Each row of a before or after table is a point. One or more steps were done to the points. Then noise was added and the rows were shuffled. The steps act on columns, c1 being the first. Write out the steps. A step turns or swaps two columns, mirrors them in a line or flattens them onto one, adds a multiple of one to another, or multiplies or shifts one. Angles are multiples of 10 degrees, from the lower column toward the higher: turns from -170 to 170, lines from 10 to 170 but not 90. Use the fewest steps. Two steps may share a column if one is a turn and the other turns, adds or multiplies; they go together, in the order done. Otherwise the lowest column goes first.
In the rows, zero is written as 128.

Before, 8 rows:
[[121 142 143]
 [157 108  66]
 [ 87 143 134]
 [ 97 113 144]
 [ 94 143 165]
 [114 117 172]
 [150 183 120]
 [137 159  76]]
After:
[[ 82 142 135]
 [118 119 172]
 [102 113 143]
 [118 143 144]
 [130 160  75]
 [ 89 145 165]
 [162 109  66]
 [132 183 120]]
Steps: add -0.3 times c2 to c1

Before, 9 rows:
[[119  94 187 125 106 108 154 120]
 [ 92 121 161 149  74  80 135 148]
 [132 117 150 185  80 113 173 167]
 [126 120 155  89 105 147 101 133]
 [167 176  91  96 152 130 124  74]
 [115  99 105  91 119 143 120  91]
 [111  87 155 120 123  94 136 170]
 [ 96 177 129 142 117 130 185 143]
 [131 151 110 121 171 158  93  72]]
After, 9 rows:
[[125  90 157 119  62  91 150  84]
 [155  99 107  96  56 144 135 158]
 [109 135 153 184  17 111 172  94]
 [110 174  93 100  91 126 109 195]
 [144 134 113 120 113 155  86 183]
 [132 115 150  89  46 144 112 123]
 [136 101 189 127  46 107 162 135]
 [156 192 132 142  56 130 162 103]
 [156 119 163 151  11  83 137 101]]
Steps: turn c1 and c8 by 160 degrees; turn c2 and c7 by -20 degrees; shift c5 by -60

Before, 12 rows:
[[153 168 118 130  79  96 165 116 100 161 145 173]
 [ 91 124 114 121  77 111 122 117 126 111 150 161]
 [158 167 119  94 142  91 133 161 126 110 155 144]
 [148 152  87 124  91 146 152 132  59  84 154 102]
 [ 76 139 147 145  91 155 152 117 120 165 152 129]
 [143 130  83 158 131 158 164 136 149 120 161 135]
 [ 85  91 100 132 137 148 146 167 130 101  81 144]
 [ 71 159 109 114 155 186  98 115 142 130 109 144]
 [112  80 110  97 117 106 114 168  94 146 153 181]
 [ 84  81 157 158  75 151  85 109  81 153  83 110]
 [120 152  84 107 105 109 124 157 145 152  98 119]
 [143 155  83  72 154 126 159 104 119  99 136 114]]
After (12 x 12):
[[119 152  91 108  90 156 122 196 144 153  99 117]
 [ 85  92 131 132 142 163 145 207 128 101  81 144]
 [143 156 104  71 169 167 157 144 120  98 135 114]
 [158 166  92  92 148 115 135 201 129 110 155 142]
 [152 169  94 131  50 122 166 155 100 163 143 175]
 [143 130 131 156 132 179 165 177 150 121 159 136]
 [ 86  80 163 157  44 113  83 149  83 153  82 111]
 [ 92 126 108 122  48 131 120 158 127 112 149 161]
 [147 149 125 123  70 171 154 173  59  82 154 101]
 [ 77 138 162 146  69 126 152 155 120 164 152 130]
 [112  79 102  96 112 131 116 209  92 146 153 180]
 [ 70 160 171 115 169 172  97 157 143 129 110 143]]
Steps: turn c3 and c6 by -60 degrees; multiply c5 by 1.6; shift c8 by 40
